Each row of a before or after table is a point. The points were changed in one or more steps. Then noise was added and the rows were shuffled. The steps act on columns, c1 being the first. What was done? A step turns or swaps two columns, mirrors them in a line or flattens them onto one, adds a multiple of one to another, or multiplies or shifts one. Angles are multiples of 10 degrees, from the lower column toward the higher: turns from -170 to 170, lines from 10 to 170 but not 90. Use the fewest steps. Two steps may share a column if one is a turn and the other turns, adds or multiplies; they go together, in the order done. Otherwise the lowest column goes first.

Before (14 x 3):
array([[  7, -27, -19],
       [  3,  14,  11],
       [-21, -10,  31],
       [ 15,  13,  31],
       [ -9,  19, -21],
       [  2, -20,  39],
       [  6, -16, -20],
       [ -4, -15, -32],
       [ 28, -25,  23],
       [-13, -22,  12],
       [-23, -32,  12],
       [-22,  -1,  12],
       [ -6, -12,  -9],
       [-23, -13,   8]])
After (14 x 3):
array([[-21, -21,   8],
       [ 15, -19,  32],
       [  7,  -6, -19],
       [-19, -42,  31],
       [ -2,  17, -32],
       [ 27, -50,  23],
       [-14, -32,  14],
       [-20, -45,  11],
       [  0, -57,  41],
       [ -8,  38, -20],
       [  5,   4, -20],
       [ -6,  -4,  -9],
       [  5,   2,  10],
       [-22, -12,  13]])
Steps: add -1 times c3 to c2

Before (8 x 6):
array([[ 12,  25,  41,  -3,  -5,  32],
       [ 35,  -7, -39,  57, -10,   9],
       [-28,   5, -31, -13,  -7,   3],
       [  9,  10,  56, -31, -24,  32],
       [-39, -13, -33,  21,  14,  32],
       [-41, -13, -12,  23,   7, -10],
       [ 31, -14,   5,  -7,  11,  11],
       [ 28, -40, -40,  60, -24,  16]])
After:
array([[ 18,  13,   5,  -9, -13,  21],
       [ 19,  43, -40,  61,  16,  25],
       [ 20,  -6,  57, -32,  26,  23],
       [ -9,  -3, -30, -13,   8, -12],
       [-23,  12, -11,  22,  -9, -26],
       [ 19,   9, -39,  57,   9,  22],
       [ 20, -25,  41,  -4,   9,  24],
       [  1,  10, -33,  21, -17,  -1]])
Steps: flatten c1 and c6 onto the line at 50 degrees; turn c2 and c5 by 170 degrees

Before, 8 rows:
array([[ 26,  41,  -7,  -4,  18,  -5,   8, -39,   3,  36,   6],
       [ 29,  25,  16, -35, -22,  22,  23,   1,   2,  41,   8],
       [-14, -60,   8,  19,  -5,  12,  34, -15,  33, -17,  25],
       [-40,   3,   3,  32,  21, -22,  28,   6,  -6,  -3, -11],
       [-26, -42, -53, -20,  -4,   2,  37, -11,  27, -41,  19],
       [ -5, -47, -36,   4,  13,  34,  31,  26,  40, -18,  12],
       [ -1, -53, -31,  21,   9,  -5,  28,  33, -12, -39,  23],
       [ -2,   9, -12, -26,   6,  21,  -6, -38, -15,  44,  -3]])
After:
array([[ -3, -18, -10, -26,   5,  20,  -6, -40, -15,  20,  -3],
       [ -1,  -4, -32,  21,   7,  -5,  29,  36, -13,   3,  24],
       [ 29, -11,  13, -36, -21,  22,  23,   1,   2,  10,   7],
       [-38,   3,   1,  32,  21, -23,  29,   8,  -5,  -2, -10],
       [-14, -16,   8,  22,  -5,  12,  35, -14,  34,  20,  23],
       [ -5,  -8, -39,   4,  12,  34,  31,  27,  41,  12,  11],
       [-27,   2, -52, -21,  -2,   3,  36,  -9,  26,  -1,  20],
       [ 27,   0,  -7,  -6,  18,  -4,   7, -39,   2,   2,   5]])
Steps: flatten c2 and c10 onto the line at 130 degrees

Before (13 x 14):
array([[  3, -29, -13, -23,   6, -19,  24,   2,  29, -16, -28,  40, -36,
         25],
       [ 15, -31,  -7, -11,  12, -23,  -7,  20,  12,  15, -41,  33,  -5,
         31],
       [-12, -21,  18, -19,   0,  -3, -15,  21,  16, -20, -38,  31, -25,
         12],
       [-22, -42,   2,  -4,  -3,   6,  14,  -1, -13,  -3, -25,  32, -26,
         42],
       [ 24,  13,  33, -12, -34,  -7,   7, -28, -12,   4,  16,  -7,   2,
          9],
       [ 43,  21,  10,   2, -21,   2, -25, -27,  -5, -32,  28,   9,  24,
         29],
       [ 13,  40,  -1,   8,  -6,  52,  15,  -4, -17,  22,   1,  32, -41,
         35],
       [ -8,  51,   4,  24, -23,  18,  25,  -6, -28,   6,  26,  29,   1,
         10],
       [ -9,  20,   9,  -9,  -3,  32,   4, -10, -28,  23,  48,  49, -22,
          3],
       [ 22,  11,  13,   7,   2,  -3,  -9,   5,  14, -18,  38, -35,  17,
         30],
       [ 56,   8,  34,  29,  -1,   5,   2,  -1,  -5, -22,  29,   4,   8,
         12],
       [ 39,  15, -10,  24, -20,   7, -14,  -7, -19, -14,  27, -15,  -9,
          0],
       [ 35,  12,  16, -12, -21, -11,  -2,  22, -23, -26,  33,   0,   0,
         30]])
After:
array([[  1,  20,  -8,  -7, -20,  24, -16,  -9, -22, -40,  27, -13,   7,
          1],
       [ 18,  36,  12,  33,  -2,   7,   5, -10, -29,  17,  45,  47,  10,
          2],
       [ -7,   5,   2,   7,  -2,  -1,  12,  -2, -13,  22, -25,  33, -54,
         41],
       [-15,  15, -10,  -2,   4, -28,  22,   1,  28,  -9, -29,  42, -45,
         27],
       [-16,   9,  11,   3, -22,   3, -26, -28,  -4, -52,  32,   8,  31,
         29],
       [-11, -12,  12,  -6,   1,   2, -11,   4,  14, -27,  36, -34,  20,
         29],
       [ 23,  56,   1,  41,  -4,  33,  12,  -1, -16,  -2,   0,  35,  15,
         32],
       [ 10,  23,  33,   1, -34, -13,   8, -25, -14, -20,  14,  -7,  11,
         11],
       [ 18, -25,  -8, -15,  12, -21,  -5,  23,  12,  -8, -38,  31, -30,
         32],
       [-13,  -9,  19,  -5, -23, -18,  -1,  21, -18, -41,  34,   1,  10,
         33],
       [ -3,  -2,  37,  -8,  -1,  31,   1,   1,  -4, -58,  27,   4,  13,
         17],
       [-23,  -6,  17,   9,   2, -19, -14,  21,  17,   2, -36,  30, -27,
         13],
       [  3,  27,   2,   4, -25,  31,  24,  -6, -30,   8,  28,  26,  46,
         11]])
Steps: turn c1 and c10 by -70 degrees; turn c2 and c13 by 60 degrees; add -0.7 times c8 to c2; mirror c4 and c6 in the line at 60 degrees
